Each wall is flat, endless, passes through zero and stands at right angles to its row. A trip goes straight from one point to another. Which walls does it cross, in order?

Walls:
(1): [-56 -12 -79]
(2): [ 7 35  0]
(3): [ 16 -16 -68]
(4): [  2 -10 -37]
Trips:
[-46  23 -40] to [-23  32   9] -> 3, 4
[-23  45  42] to [17 37 74] -> none
[ 16  59 -53] to [-24 -73   0] -> 2
[ 16  33 -27] to [ 66   4 -24] -> 1
[ -4 -13 -10] to [65  0  7] -> 1, 2, 4
[33 58  8] to [ 13 -55   2] -> 3, 2, 4
[-29 -29 -55] to [  0 -19 -17] -> none
[ 60 -22 -29] to [ 88 -10  14] -> 2, 4

Walls:
(1): [-32   3 -34  -7 -47  28  33  37 -35]
(2): [-45  72  -1  32 -24 -41 -69 -34 -45]
(3): [ 22 -12  38  42 -21   9  -1  55  17]
(4): [ 45 -38  29   4 -68  20  41 -49 -36]
Trips:
[ 14 -58  53   2 -24 -22  67 -20 -57] to [ 46 -16 -55 -60 -12  25  31  20 -15] -> 3
[ 36  22   5  13 -22 -23  25  26  41] to [ 18  -3 -26  10  -4  53  -5  -4 -42] -> 1, 3
[  4  44  77 -34  10  -2  -6 -70 -61] to [-82  36  -4  20 -14  17  69 -11  55] -> 1, 4, 2
[ 69 -66 -49 -11  92 -20  -1 -30  40] to [-42 -46 -33  -5  16  11  41  80  -6] -> 1, 3
[ 13  52   3  34 -23  10  58  18 -43] to [-33 -11  25 -24  73 -46  58   9 -56] -> 3, 2, 4, 1
[-121  -53  -42   25   38   10  -34   37   13] to [-35  57  18 -21  22 -68  65 -19  46] -> 1
[ 17 -49  56 -67 -13 -17  15 -36  49] to [ 35   2  64  40 -34 -67  29  33  -5] -> 3, 2

Walls:
(1): [ 28  13   8 -39  42 -42 -54  10  54  34 -67  55   0  34]
(2): [-30  41 -66  49  66 -54  30 -34   0   9  51  47 -18 -30]
(3): [ 64 -12 -34 -14   3 -10  19  60  65  31 -16  49 -49  33]
(4): [  5  20 -41   6  28  13 -13 -50 -16  26   9 -26  12  69]
(5): [-68 -16   3 -48  10 -17  17  11 -27 -37  35 -41 -44  26]
(6): [-18  -5  19  -2  22 -17   7   8 -17 -28 -14  -9 -21 -30]
(7): [ 25  17   1  60   0  -2 -27 -34   6  -3  -5 -29   7  -9]
Trips:
[-38  16 -57  -8  54  15   5  54 -28  13 -29 -30   0  51] to [-21   0 -11 -23  15   6  33 -24   8  36 -26  10   1  10] -> 6
[-23 -24 -51  36  17 -34  44 -22  13 -30  50  56   1 -38] to [-24  12 -13   4  84 -74  48  13  38  40 -34 -19 -76  49] -> 1, 4
[ 17   1  43  -1 -21 -14   2 -49  -6 -22 -55 -10 -26 -16] to [  9 -26   8 -17 -47  45 -48 -30  -4  42  52  13 -12 -11] -> 1, 6, 4
[  8  14   3  17  30  21  52 -30  -9   6 -31 -58  21 -44] to [-45  51   4  12  32 -74  -8  12  43  30  -9  48 -67  16] -> 1, 3, 5, 4, 7
[ 26 -57 -38  37  21  -2   5  32 -37  22 -13  -5 -11  -7] to [-79 -62  55  28  -3 -55 -10 -27  22   6   0   9   5  30] -> 4, 5, 3, 1, 7
[  9 -52 -25 -17  30 -34  22 -43 -72  -8   6 -25 -63 -15] to [ 43  -6  52   4  12 -12 -14  -4 -11 -37 -36  -4  11  48] -> 7, 2, 1, 5, 3

Walls:
(1): [-32 -14  46 -62  -5  30 -48 -15  46 -25  30 -16  51  29  72  21 -20 -39
 -26  27 -56  48 -23  37]
(2): [ 27  49  51   3  40  24  63 -13 -21  38  41  15 -15 -27   0 -13  34 -38
 -15 -53 -21  30  23  62]
(3): [-61  36  -4  11 -15  46  -7  72   5 -10  82  -9 -15 -21 -13 -14 -31 -10
 -13 -37 -50 -12  45  14]
(4): [ 39  35  -1 -36 -14  53   4 -60 -40   7  29 -47  15   2   7 -54  70 -14
   9  24 -36  41 -13  37]
(5): [ 33 -12 -38  11  32  -1 -81  36 -39   3  -5 -80  14  -4  26 -40  -4  53
  -4  12  25 -51  62 -37]
(6): [-63 -16  48 -40  33  11 -15 -91   5 -33 -34   7  -5 -67  70  16 -33 -28
 -36 -19  20  -2 -33  31]
(7): [ 31  21  15  11  32  50  20  -1 -10  29  -7 -37  -2  60  66  26 -37 -14
 -34   3 -58  12 -64 -16]
Trips:
[ 14 -27   7   3   6 -30 -23 -21 -75  56  29  39  29 -30  60  24 -17  20
  48  39 -34 101  -6 -14] to [-11   5  16 -67 -51  30  54 -21  46  22  15   7  -7  16 -80 -16   9  68
 -26  27 -15  47  12  -6] -> 6, 7, 3
[ 32  72  30  41  33 -11  47  -4 -31  -3   9  -5  17  41   8 -58  -9   1
  28  18 -27 -33 -79  13] to [ 55  41  19   8  29   2   3 -15   2  18 -17 -36   1  -3 -69  34 -44 -42
   7  -4   1  15  -3 -43] -> 4
[ 12  -2 -26 -30 -23  23  27  -7  34  53  14 -17  17   9 -57 -31 -50  14
  11  15 -64  11  79 -21] to [-60   4  -9  -9  -9  15 -33  10  39  38 -12  32  -9  -2  -9   3  50  33
 -27  -2  16  53   1  64] -> 1, 5, 6
[ 20  23   6   1  58  -6 -86 -18  32  30   6  44  26  81 -66 -32  -4  20
  45  10 -13 -46 -58  29] to [-18  -9 -62  32  21   3   0 -36 -38  27 -34  26  27  40   0  23  25 -26
  -3  -5  74 -20   0   5] -> 1, 4, 7, 6
[ -15   25   -8   19    0   24   30  -24 -121  -19   80   63    9   11
    8   -5  -22  -62  -70   35   -1   47   15  -12] to [-81 -30   5  47  -5 -73  11 -31   3 -19  -8 -50 -14   0 112  20  31 -18
 -27  52   1 -17   3  29] -> 3, 2, 4, 5

Walls:
(1): [-83   7 -37  32   7  40 -34  16  34 -48 -44   3  21 -12  15 -27  15  20
  45  74  -7  30  -7 -23 -42  28  11 -20   8  28  39 -64 -46  24 -11  27
  30  30  12   2  15  45  27  27  28 -26  35 -44]
(2): [-55 -23   7 -60 -56 -21  11   4  23 -39 -13 -26  -1  34  53  26 -68 -44
  36  56 -26  84 -11  16  30  -6  -3  27  26 -13   1  35  -8 -39 -12   2
 -10 -22  11 -41 -15   6   2 -39  83  23  88  -8]
(3): [-59  -3   7  -1  -1 -19  20   5  53 -54 -24 -29  57 -18  24  -5  -9   8
  26 -13  70 -48  42  22 -55 -15 -14  60  41  13 -49 -67 -46 -14  -6  25
 -32  25 -45  20 -21 -16  22 -99  15 -37 -60  18]
(4): [-14 -10  57 -21  21 -19  64  -4  15  40 -13  12   7  13 -31 -38 -16  40
  14  18 -33  28 -24 -12 -13  51   5 -22 -23  30 -20   0  10  -5  47  17
  57 -39   7 -35 -37  17  43  31 -37 -36   6  12]
(5): [-52  26 -21  34  -6 -35 -11  20  39 -19 -44  16 -72 -34 -12  -1   2  13
 -14 -54  -1   0 -11  22 -12 121   8 -21   2 -33 -64  36 -29 -30 -11  28
  24  32 -66   2 -27  25  -1  -5  -9  44 -20  12]
Trips:
[ -7  30 -37 -10 -41 -24 -53  13  43  60  27   1 -13 -12 -25  -8 -59  -3
  -2 -33  21 -13  -6 -63 -29 -20  77  20  34 -23  38   9  -8   8   3 -44
   8  24 -27   0  -6 -22 -13 -47  56  31 -23  41] to [ -4  16 -13 -53  24  18 -19  10  60 -16   7  27  28  31 -35  -3 -15  23
 -22 -27  42  68  22   3 -26  18  26  77  34  -2 -25  -5 -35  17 -10  17
 -11  57 -14  17  33   2 -78  -5   8  20  19  26] -> 1
[-29  47   8 -13  -8  11  18   4  24  34 -21  11  68 -29 -22   1  16 -21
 -43  30  49 -13  41 -52  34 -11   0 -57 -23  28 -14 -11  16  52 -40 -61
  28 -13  12   2  54 -18  37  16  11  19   3  40] to [ 12  -3 -52  23   2  28  50  57  18  41  43  -2  32 -39   8 -48 -13  35
 -35 -19  -6 -38 -28  28 -19  29  29  -5  12   7  21 -48  18 -21 -28 -14
 -15  48  25  53  43  17 -16  57  -7 -57   0  -6] -> 4
[  4 -41 -20 -28   1   3  38  -6 -17   5  -7  13 -14 -84  33   0  41  44
  10  65  48 -24 -19  -7 -31 -28 -45  50  11  -8 -53  16  10  -2  21  -8
 -30  21  23   7  36  12  25 -41 -46  18 -10  44] to [ 33 -16 -17 -13  16 -27  42  -6 -12  29 -33  12 -16 -52 -27 -50  16 -39
  14   2 -15  -9  16 -32  -2  13  -9   6  -2  -9  20   7  43  -8 -17   6
  22  -9 -25  32 -11 -25  -2   1  11  18   8  41] -> 4, 5, 3
